Each row is a point. Any point is a mix of the corners, with weights that add up to 1. It lies inside the corners' shape when no weight is negative. Say inside or outside, and name the corners with a negative weight.
In the rows, zero is written as 128.

Corners:
(1): [ 90 117]
(2): [103  71]
(3): [187 216]
Points:
[126 151] -> inside
[115 140] -> inside
[107 127] -> inside
[143 143] -> inside

Corners:
(1): [164 121 148 197 109 105 134 133 171 190 158]
(2): [117 164 157  98 143 153 108 117 138  66 104]
(3): [ 91 146  54  98 177 134 207  85 109 144 133]
(4): [ 65 115 128 112 165 151 177 130 152 152 134]
(5): [107 145 132 156 222 107 120 134 178 169 176]
(6): [115  85 149 127   7  92 118  88 111  78  69]
(7): [150 162 152 159  87 115  88 138 132 146 108]
(8): [145  74 113 140  70 110 144  33 103 188  99]
(9): [ 57 127 125 105 130 125 190  38  69 120 121]
(10): [157 119 126 136 208 151 130 131 108 129 120]
(11): [148 127  83 117 148 145  91 177 154 118 146]
(12): [196 160  71 214 147 145  68 126 129 171 131]
Points:
[134 127 123 146 121 118 124 100 125 139 121] -> outside (4)
[137 125 131 159 125 120 136 110 137 156 135] -> inside
[119 127 112 136 140 133 141 106 130 149 125] -> inside
[119 123 124 152 159 125 145  96 116 165 142] -> outside (2, 3, 6)

Corners:
(1): [141 123 141  82 148 116 111 119 148 107 123  81 160  98  73 125 146 110
 121  92]
(2): [114 107 111 134 141 129 149  89 144 140 164 134 128 128 151 127 137 119
 110 107]
(3): [146  96 118 144 118 117 152 106 137 101 145 154  24 145 155 116 119 105
 178 143]
(4): [107 167 132 140 137 110  73 115 119 138 145 123 143 145  31 127 153 123
 125 193]
(5): [134 113 136 106 138 118 155 120  53 115 121 124 144 107 148 128 154 128
 139 118]
(6): [122 100 113 121 112 115 105 153 138  99 123 130 105 163 148 132  84 101
 108 108]
(7): [118 120 144 120 110 136 153 102 143 157 132 136 133 121 122 125 141 158
 111 141]
(8): [151 112 129 129 117 155 138  94 144 121 134 108 158 124 156 117 151 123
 146 101]
(9): [131 118 149  77 114 171  88 100 146 142 147 136 136 117 141 107 155  98
 102 118]
(10): [118 114 147 135 154 126 128 142 146 128 112 150 141 137 151 147 141 106
 111 142]
(11): [132 140  95 150 137 109 164 194  97 206 104 130  38 125 169 103 106 124
 163 202]
(12): [137 100 149 122 139 136 114 131 106  96 136 130 116  99 128 123 121 106
 108  97]
(13): [121 131 155 139 103 120 136  85 141 120 132 142 141 119 154 102 151 105
 109 117]
(14): [143 136 135 141 146  92  72 113 128  87 149 147  94  93 144 185 121 126
 183 104]
(15): [151 134 132 132 123 127 123 102 150 120 123 135 151 103 148 100 148  97
 106 213]
(16): [118 113 152 115 125 135 147 103 121  98 135  94 145 106 154 131 170 139
 115 113]
(17): [184 134 147 128 118 116 127 133 125 101 158 130 116 166 127 135 137 136
 106 105]
(18): [140 174 141 111 149 154 113 114 125 119 103 125 123 114 149 128 132 120
 116 124]
(19): [136 114 109 126 156 116 147  91 121 133 124 138 129  98 164 101 171 182
 158 115]
(20): [126 113 120 147 119 120  95  95 139  94 130 150 128 136 127 179 158 101
 102  97]
(21): [131 179  96 133 133 112 126 249 114 115 131 125 116 119 133 138  95 121
 135 112]
Points:
[134 120 130 127 130 127 131 123 132 122 129 132 120 121 151 128 136 116
 127 125] -> outside (4)
[136 142 130 122 138 131 124 129 124 127 120 127 116 119 142 127 133 120
 127 131] -> inside
[125 134 131 137 131 125 134 129 124 124 128 130 113 122 146 125 127 118
 132 146] -> outside (1, 9, 17, 19, 20)
[128 117 131 125 129 126 108 109 150 122 129 132 116 123 126 129 127  99
 121 133] -> outside (5, 16, 17, 19, 21)
[135 117 134 124 128 127 124 106 131 119 127 132 124 123 140 126 145 126
 127 127] -> outside (2, 21)
[134 121 134 118 127 130 126 115 132 112 132 124 136 128 127 122 140 118
 116 120] -> outside (11, 14)
[132 117 129 120 130 123 132 122 112 118 129 128 127 123 142 127 136 123
 127 121] -> inside
[125 123 134 116 140 135 118 107 131 126 124 125 137 114 138 131 145 120
 119 127] -> outside (3, 13, 17, 21)
[132 123 128 129 132 124 121 118 125 115 134 132 122 123 135 131 140 113
 125 124] -> outside (7)
